Rows are points. Examples show where two turns around zero, p and q, send a point. Where does a point land after both, in the order given? Backwards means that the second turn is done in reverse. Each puzzle has new turns, and all numbers are rounded.

Turn p:
[0.11 0.22 0.43] -> [-0.12 -0.39  0.28]
[-0.29 -0.06 -0.32] -> [ 0.23  0.37 -0.04]
[-0.08 -0.51  0.00] -> [-0.36  0.36 -0.08]
[-0.12  0.21 -0.15] -> [0.28 0.02 0.03]
[0.38 0.14 0.04] -> [-0.03 -0.36 -0.19]
Turn q:
[ 0.38 -0.20  0.10] -> [ 0.42 -0.05  0.13]
[0.12 0.17 0.11] -> [ 0.12  0.08 -0.19]
[-0.14  0.40 -0.25] -> [-0.28 -0.16 -0.37]
[-0.36 -0.37  0.04] -> [-0.26  0.13  0.43]
Where do these land?
q, then p backwards: [-0.03 -0.19  0.18] -> [-0.26  0.00  0.03]
q, then p backwards: [-0.08  0.65 -0.06] -> [ 0.47 -0.33 -0.33]
q, then p: [ 0.16 -0.49  0.12] -> [-0.33 -0.39  0.14]
q, then p: [-0.21  0.19 -0.16] -> [0.13 0.29 0.07]
q, then p: [ 0.16 -0.16 -0.08] -> [-0.23 -0.07 -0.05]

Turn p:
[-0.34  0.06  0.46] -> [ 0.39 -0.41  0.11]
[-0.07 -0.01 -0.32] -> [-0.09  0.27  0.17]
[ 0.48  0.16 -0.02] -> [-0.13  0.15 -0.47]
[-0.08 -0.21 -0.12] -> [-0.17 -0.01  0.19]
Turn q:
[-0.62  0.17  0.23] -> [-0.64  0.24 -0.07]
[ 0.43  0.05 -0.07] -> [ 0.31 -0.30  0.03]
[ 0.11 -0.18  0.06] -> [ 0.16  0.04 -0.14]
[ 0.08 -0.05 -0.21] -> [0.16 0.03 0.16]
Where do these land?
p, then q: [ 0.19  0.19 -0.47] -> [-0.36 -0.27  0.30]
p, then q: [ 0.26  0.15 -0.03] -> [ 0.00 -0.01  0.30]
p, then q: [-0.12 -0.28  0.10] -> [-0.02  0.20 -0.25]
q, then p: [-0.34 -0.07  0.40] -> [0.20 0.35 0.35]

Turn p:
[ 0.01 -0.09  0.16  0.31] -> [ 0.19 -0.03  0.22 -0.21]
[ 0.24  0.09 -0.21  0.08] -> [ 0.19  0.22 -0.16  0.03]
[-0.10 -0.19 -0.14 -0.19] -> [-0.22 -0.07 -0.20 -0.09]
[ 0.06  0.05  0.31 -0.70] -> [-0.65  0.16  0.14  0.35]
[-0.21  0.14 -0.12  0.51] -> [ 0.50 -0.29  0.01 -0.09]
Turn q:
[-0.43 -0.30  0.30 -0.28] -> [-0.38 -0.53 -0.07 -0.13]
[ 0.13 -0.02  0.10  0.14] -> [-0.01  0.08  0.19  0.07]
[-0.06  0.32 -0.23  0.61] -> [-0.17  0.68 -0.10  0.15]
[0.04 0.02 0.04 0.16] -> [-0.06  0.12  0.09  0.06]
[-0.12 -0.27 -0.24 -0.48] -> [ 0.20 -0.47 -0.34  0.02]
[0.22 0.40 0.07 0.09] -> [ 0.15  0.34  0.17 -0.23]
[ 0.21 -0.16 -0.04 -0.26] -> [ 0.27 -0.25  0.05  0.04]
Where do these land?
q, then p: [ 0.02 -0.35  0.64 -0.02] -> [-0.35 -0.31  0.45 -0.34]
q, then p: [0.08 0.11 0.10 0.36] -> [ 0.13 -0.15  0.23  0.25]
q, then p: [-0.05 -0.17 -0.34  0.03] -> [ 0.30  0.04 -0.19 -0.13]
q, then p: [-0.02 -0.04  0.21 -0.08] -> [-0.19 -0.06  0.09 -0.08]
p, then q: [-0.40  0.16  0.01 -0.27] -> [-0.32 -0.06 -0.08  0.38]
q, then p: [ 0.07  0.32 -0.62 -0.15] -> [ 0.25  0.45 -0.44  0.24]
q, then p backwards: [ 0.32 -0.02 -0.01  0.13] -> [0.15 0.23 0.16 0.13]

Turn p:
[ 0.02  0.45 -0.25  0.25 -0.20 -0.18] -> [-0.06  0.58 -0.11  0.09 -0.19 -0.05]
[ 0.17  0.30 -0.34 -0.16 -0.15  0.25] -> [ 0.19  0.29  0.31  0.29 -0.15  0.16]
[ 0.44  0.22 -0.17  0.16 -0.11 -0.07] -> [-0.32  0.33  0.17  0.10 -0.16  0.18]
[-0.43 -0.83  0.27  0.18  0.09  0.35] -> [ 0.18 -0.56 -0.22 -0.21  0.82  0.06]
[-0.06  0.13  0.21  0.01  0.29 -0.01] -> [ 0.05 -0.07  0.04 -0.34 -0.13 -0.08]
[-0.15 -0.25  0.37  0.09  0.12 -0.08] -> [-0.07 -0.31 -0.24 -0.28  0.12 -0.03]
[ 0.12  0.09 -0.42 -0.16  0.05 -0.16] -> [-0.08  0.16  0.26  0.28 -0.10 -0.25]
[-0.10 -0.11  0.31 -0.36 -0.09 -0.11] -> [ 0.09 -0.42 -0.19  0.07 -0.21  0.00]
Turn q:
[ 0.34  0.13 -0.07 -0.26 -0.19  0.13] -> [ 0.27 -0.26 -0.03 -0.15 -0.29 -0.11]
[ 0.14  0.18 -0.13 -0.34  0.17 -0.14] -> [ 0.34 -0.28  0.13  0.00  0.11  0.10]
[-0.53 -0.20 -0.24 -0.04 -0.04 -0.03] -> [-0.18  0.25  0.46  0.08  0.20 -0.18]
[ 0.01  0.10  0.21 -0.03  0.11  0.19] -> [ 0.07 -0.04 -0.23  0.17  0.02 -0.12]
[ 0.23 -0.05 -0.22 -0.06  0.23  0.13] -> [-0.05 -0.38 -0.01 -0.11  0.11 -0.05]
[-0.17 -0.43  0.01 -0.17  0.14 -0.10] -> [ 0.00  0.17  0.10 -0.23  0.40 -0.15]
[-0.02  0.26  0.43  0.89 -0.42 -0.18] -> [-0.44  0.53 -0.41  0.23 -0.55  0.51]
Where do these land?
q, then p backwards: [ 0.26 -0.30  0.20 -0.03  0.26 -0.20] -> [-0.24 -0.15  0.26  0.36 -0.02  0.16]
p, then q backwards: [ 0.12  0.05  0.40  0.15 -0.10  0.41] -> [ 0.34  0.02 -0.02  0.09  0.06 -0.50]
p, then q: [-0.32 -0.40 -0.07  0.05 -0.27 -0.06] -> [-0.35 -0.26  0.10 -0.07  0.31  0.22]
q, then p backwards: [ 0.02 -0.11 -0.20  0.27  0.25  0.26] -> [ 0.18 -0.37  0.06  0.05  0.04 -0.28]
p, then q: [ 0.18  0.36 -0.13 -0.36  0.03  0.24] -> [ 0.06  0.16 -0.39 -0.07 -0.42 -0.03]
p, then q: [-0.18  0.17 -0.21  0.12 -0.54 -0.36] -> [-0.35 -0.19  0.34  0.23 -0.29  0.36]
p, then q: [ 0.68 -0.01  0.11  0.12  0.36  0.10] -> [ 0.25  0.45 -0.14  0.29  0.10 -0.50]
p, then q backwards: [-0.53  0.14 -0.14 -0.10  0.14 -0.01] -> [ 0.00 -0.07  0.26 -0.49 -0.09  0.18]
p, then q backwards: [-0.22  0.09  0.03 -0.22 -0.13 -0.38] -> [ 0.09  0.16  0.21  0.00 -0.11  0.42]
